Every row gives one point. The window is the flat piece filled in between its corners: a triangle in 3 columns, a solid with four corners in 4, and so on. A path goes straight from each point to the next, and from the last back to the first. List the points from which the path goes on through the window.

Window (3 x 3):
[[-0.40 -0.32 -0.33]
 [-0.12 -0.16 -0.39]
 [ 0.23 -0.03  0.56]]
Path:
(1): [-0.18 -0.06 -0.22]
(2): [0.10 0.11 0.45]
(3): [ 0.38 -0.16  0.45]
(4): [-0.12 -0.55 -0.19]
(5): [-0.62  0.10 -0.32]
(6): [-0.26  0.24  0.28]
(7): [ 0.09 -0.24  0.17]
(8): [ 0.02 -0.55  0.06]
(9): [-0.20  0.32  0.16]
(10): [-0.71  0.08 -0.76]
(11): [-0.14 -0.57 -0.33]
(12): [ 0.02 -0.46 -0.31]
Through the window after points: 4, 6, 8, 12

Window, 3 rows:
[[-0.28  0.07  0.06]
 [-0.08  0.35  0.19]
 [ 0.43 -0.60 -0.42]]
Path:
(1): [0.03 0.17 0.58]
(2): [-0.39  0.12 -0.35]
(3): [ 0.10  0.47 -0.34]
(4): [-0.06 -0.01  0.28]
(5): [ 0.44 -0.45 -0.05]
(6): [ 0.16 -0.28 -0.42]
(7): [-0.09  0.27 -0.11]
(8): [-0.01  0.32  0.63]
(9): [ 0.34 -0.75  0.05]
(10): [ 0.26 -0.18 -0.38]
(11): [-0.20  0.74 -0.12]
(12): [-0.22  0.26  0.35]
Through the window after points: 1, 3, 5, 7, 9

Window, 4 rows:
[[-0.09 -0.38 -0.11  0.27]
 [-0.20 -0.02 -0.26 -0.24]
 [ 0.29 -0.14 -0.15 -0.87]
 [ 0.36  0.31  0.64  0.10]]
Path:
(1): [ 0.30  0.29 -0.06  0.25]
(2): [ 0.29 -0.06  0.42 -0.35]
(3): [-0.27 -0.49 -0.02 -0.59]
(4): [ 0.17  0.24 -0.26 -0.29]
(5): [ 0.38  0.12  0.09 -0.28]
(6): [ 0.28 -0.34  0.67 -0.46]
(7): [-0.43 -0.40  0.40  0.10]
(8): [ 0.01 -0.15 -0.19  0.38]
(9): [ 0.48  0.13 -0.25 -0.54]
(10): [ 0.11 -0.32  0.32 -0.43]
(11): [-0.36  0.24  0.29 -0.69]
(12): [0.42 0.10 0.08 0.11]
Through the window after points: 3

Window, 6 rows:
[[-0.05 -0.48 -0.46 -0.42 -0.01  0.17]
 [-0.03 -0.50 -0.35  0.47 -0.17 -0.05]
 [ 0.12  0.63 -0.38 -0.39  0.78  0.32]
 [-0.30  0.13  0.07  0.00  0.62 -0.41]
 [ 0.53 -0.03 -0.03 -0.06 -0.65  0.43]
 [-0.16 -0.18 -0.35  0.20 -0.56 -0.19]]
Path:
(1): [ 0.03 -0.27 -0.29 -0.02 -0.05 -0.44]
(2): [ 0.24 -0.40 -0.28  0.19 -0.08 -0.27]
(3): [-0.52 -0.41 -0.44  0.50 -0.24  0.45]
(4): [-0.51  0.06 -0.33  0.11  0.15  0.65]
(5): [ 0.77 -0.01 -0.06 -0.25  0.00 -0.12]
(6): [ 0.32 -0.04 -0.23 -0.23  0.17 -0.16]
(7): [ 0.01 -0.08 -0.18 -0.03 -0.12  0.51]
(8): [-0.37 -0.23  0.01  0.41 -0.41  0.32]
(9): [ 0.44 -0.60 -0.72  0.17  0.17 -0.40]
(10): [ 0.11 -0.21 -0.51 -0.12  0.17 -0.79]
(11): [-0.18 -0.08 -0.17  0.18 -0.13  0.12]
(12): [-0.20 -0.30 -0.17  0.17 -0.34  0.25]
Through the window after points: 2, 8, 10

Window (8 x 8):
[[-0.02 -0.09  0.04 -0.52 -0.21 -0.65 -0.11 -0.43]
 [ 0.06 -0.22 -0.22  0.17  0.11  0.30  0.33  0.66]
 [ 0.93 -0.02 -0.35  0.01  0.57 -0.49  0.00 -0.14]
 [-0.35  0.28 -0.01  0.59 -0.24 -0.70  0.28  0.14]
 [ 0.12 -0.22  0.25 -0.07 -0.46  0.07 -0.05 -0.32]
 [ 0.20  0.02 -0.35 -0.04  0.23  0.27 -0.34  0.15]
 [-0.37  0.55 -0.14 -0.21  0.35  0.53 -0.04 -0.39]
 [-0.25  0.27  0.53  0.09  0.78  0.16 -0.49 -0.44]]
Path:
(1): [ 0.40 -0.13 -0.36  0.08  0.30 -0.28  0.06 -0.14]
(2): [-0.75 -0.44  0.10 -0.17  0.89 -0.01 -0.48 -0.51]
(3): [ 0.08  0.53  0.45  0.15  0.45  0.17 -0.28 -0.27]
(4): [ 0.29  0.42  0.17 -0.13 -0.14 -0.24  0.04  0.49]
(5): [-0.17 -0.37 -0.24  0.29  0.27  0.32  0.22  0.19]
(6): [-0.50 -0.52 -0.06  0.08  0.54 -0.44  0.23 -0.13]
(7): [ 0.75  0.81  0.16  0.16  0.20  0.07 -0.50 -0.18]
(8): [ 0.30  0.10  0.33 -0.24  0.04 -0.40  0.21  0.11]
(9): [-0.02  0.08 -0.30  0.43  0.32 -0.13 -0.01 -0.14]
(10): [-0.09  0.00 -0.33  0.06  0.32 -0.22  0.09 -0.29]
(11): [ 0.46  0.23  0.01 -0.42 -0.44  0.64 -0.16  0.42]
(12): [ 0.25  0.10  0.71 -0.36 -0.16  0.15  0.12 -0.12]
(13): [ 0.03 -0.18 -0.17  0.04 -0.18 -0.26 -0.15 -0.32]
(14): [ 0.47 -0.29 -0.75  0.44  0.17 -0.68  0.25 -0.23]
(15): [ 0.66  0.14  0.07 -0.23  0.44 -0.11 -0.17 -0.09]
(16): [ 0.41  0.21 -0.05  0.07  0.30 -0.34  0.03  0.04]
Through the window after points: 2, 4, 6, 12, 14, 16
